Each row is a point. Each copy is the shape, with its points in the same order, stretched, turned, moved and blurred by noise. Some copies are also mirrored. Which?

Shape, 6 rows:
[[-0.24 -0.95]
 [ 0.37 -0.19]
 [ 0.38  0.14]
 [ 0.08 -0.18]
 [ 0.00  0.05]
 [ 0.12  0.19]]
Copy 1, 6 rows:
[[ 1.00  0.27]
 [ 0.31 -0.30]
 [-0.08 -0.31]
 [ 0.22 -0.02]
 [-0.11  0.08]
 [-0.22 -0.04]]
Copy 1 is: mirrored
Copy 2, 6 rows:
[[-1.05 -0.82]
 [-0.39  0.19]
 [-0.05  0.35]
 [-0.31 -0.11]
 [ 0.01 -0.12]
 [ 0.12  0.10]]
Copy 2 is: mirrored
Copy 3 (6 x 2):
[[ 0.77  0.44]
 [ 0.32 -0.24]
 [ 0.03 -0.32]
 [ 0.24  0.01]
 [ 0.05  0.02]
 [-0.04 -0.10]]
Copy 3 is: mirrored
Copy 4, 6 rows:
[[-0.16 -0.83]
 [-0.43  0.19]
 [-0.31  0.43]
 [-0.19 -0.05]
 [-0.02  0.07]
 [-0.09  0.26]]
Copy 4 is: mirrored

Shape, 10 rows:
[[ 0.58 -0.47 -1.03  0.07]
 [ 0.07 -0.12  0.17 -0.10]
 [-0.26  0.07  0.04  0.13]
 [-0.35 -0.33  0.28  0.28]
 [-0.55  0.34  0.25  0.01]
 [-0.13 -0.42 -0.08  0.02]
 [-0.36  0.46 -0.02 -0.63]
 [-0.10  0.16  0.27  0.32]
 [-0.50  0.09  0.20 -0.14]
 [-0.49  0.22 -0.05 -0.41]]
Copy 1 (10 x 4):
[[ 0.09  0.68 -0.77  0.41]
 [-0.04 -0.16 -0.06  0.15]
 [ 0.02  0.07  0.03 -0.32]
 [-0.47  0.09  0.13 -0.17]
 [ 0.11 -0.18  0.14 -0.59]
 [-0.31  0.03 -0.22 -0.01]
 [ 0.48 -0.40 -0.35 -0.43]
 [ 0.12  0.08  0.23 -0.12]
 [-0.06 -0.21 -0.02 -0.45]
 [ 0.17 -0.29 -0.33 -0.59]]
Copy 1 is: only turned
Copy 2 (10 x 4):
[[ 1.23  0.11 -0.28 -0.04]
 [-0.12  0.21 -0.01 -0.02]
 [-0.11 -0.03 -0.20  0.14]
 [-0.30 -0.18  0.02 -0.28]
 [-0.47 -0.03 -0.38  0.18]
 [ 0.14  0.06 -0.18 -0.33]
 [-0.42  0.39 -0.65  0.23]
 [-0.28 -0.02  0.03  0.25]
 [-0.45  0.01 -0.26 -0.05]
 [-0.23  0.08 -0.59  0.07]]
Copy 2 is: only turned
Copy 3:
[[-0.17 -0.09 -0.08 -1.54]
 [ 0.17  0.24 -0.10  0.08]
 [ 0.02 -0.21 -0.12  0.30]
 [ 0.57 -0.36  0.30  0.42]
 [-0.11 -0.08 -0.20  0.96]
 [ 0.22  0.11  0.31 -0.13]
 [-0.70  0.71 -0.23  0.65]
 [ 0.12 -0.40 -0.36  0.45]
 [-0.06  0.06  0.03  0.71]
 [-0.50  0.35 -0.01  0.51]]
Copy 3 is: only turned

Shape (10 x 6):
[[-0.03  0.03 -0.07  0.12  0.05  0.07]
 [-0.33 -0.31  0.54  0.23 -0.37  0.44]
 [ 0.13  0.85 -0.20  0.02  0.20 -0.21]
 [ 0.21 -0.10 -0.07  0.32  0.11 -0.05]
 [ 0.15  0.40 -0.72 -0.21 -0.17 -0.26]
 [-0.77 -0.29  0.11  0.26 -0.39  0.61]
 [-0.08  0.09 -0.42 -0.52  0.20 -0.31]
 [-0.46 -0.08  0.22  0.44 -0.16  0.09]
 [-0.01 -0.08 -0.26 -0.32 -0.09  0.37]
 [-0.08  0.60  0.02  0.07 -0.46 -0.36]]
Copy 1, 10 rows:
[[-0.09 -0.23  0.12 -0.04 -0.12 -0.01]
 [-0.92 -0.07  0.17  0.19  0.04  0.46]
 [ 0.32 -0.04 -0.11 -0.57 -0.65 -0.30]
 [ 0.04 -0.10  0.24  0.23 -0.15 -0.18]
 [ 0.81 -0.43 -0.13 -0.33 -0.35  0.24]
 [-0.88 -0.74  0.04  0.09 -0.03  0.59]
 [ 0.51 -0.36 -0.22 -0.34  0.24  0.00]
 [-0.56 -0.47 -0.05  0.24 -0.28  0.14]
 [ 0.00 -0.16  0.25 -0.29  0.16  0.42]
 [ 0.17 -0.09 -0.40 -0.19 -0.67  0.27]]
Copy 1 is: mirrored
Copy 2 (10 x 6):
[[-0.06 -0.03 -0.03 -0.14  0.11 -0.12]
 [-0.01 -0.39  0.12 -1.01 -0.21  0.18]
 [-0.52  0.67  0.02  0.48  0.06 -0.41]
 [-0.13 -0.30  0.16  0.11  0.25 -0.27]
 [-0.13  0.19 -0.71  0.65 -0.13 -0.51]
 [ 0.21 -0.21 -0.41 -1.40 -0.05  0.07]
 [ 0.08  0.14 -0.54  0.32  0.02  0.28]
 [-0.31 -0.26 -0.08 -0.79  0.15  0.04]
 [ 0.46  0.08 -0.21 -0.20 -0.16 -0.05]
 [-0.76  0.06 -0.40  0.13 -0.37 -0.27]]
Copy 2 is: mirrored
Copy 3:
[[-0.23  0.16  0.06 -0.04  0.03  0.22]
 [ 0.41  0.58 -0.05  0.50 -0.20  0.42]
 [-1.16 -0.05 -0.13 -0.23 -0.05  0.17]
 [-0.15 -0.10  0.18  0.16  0.22  0.07]
 [-0.56 -0.27 -0.39 -0.61  0.21 -0.07]
 [ 0.52  0.81 -0.09  0.28  0.26  0.64]
 [-0.35  0.07  0.18 -0.58 -0.07 -0.17]
 [-0.06  0.65 -0.07  0.45  0.19  0.30]
 [ 0.18  0.04  0.09 -0.33 -0.13  0.29]
 [-0.77  0.21 -0.64  0.06 -0.01  0.04]]
Copy 3 is: mirrored
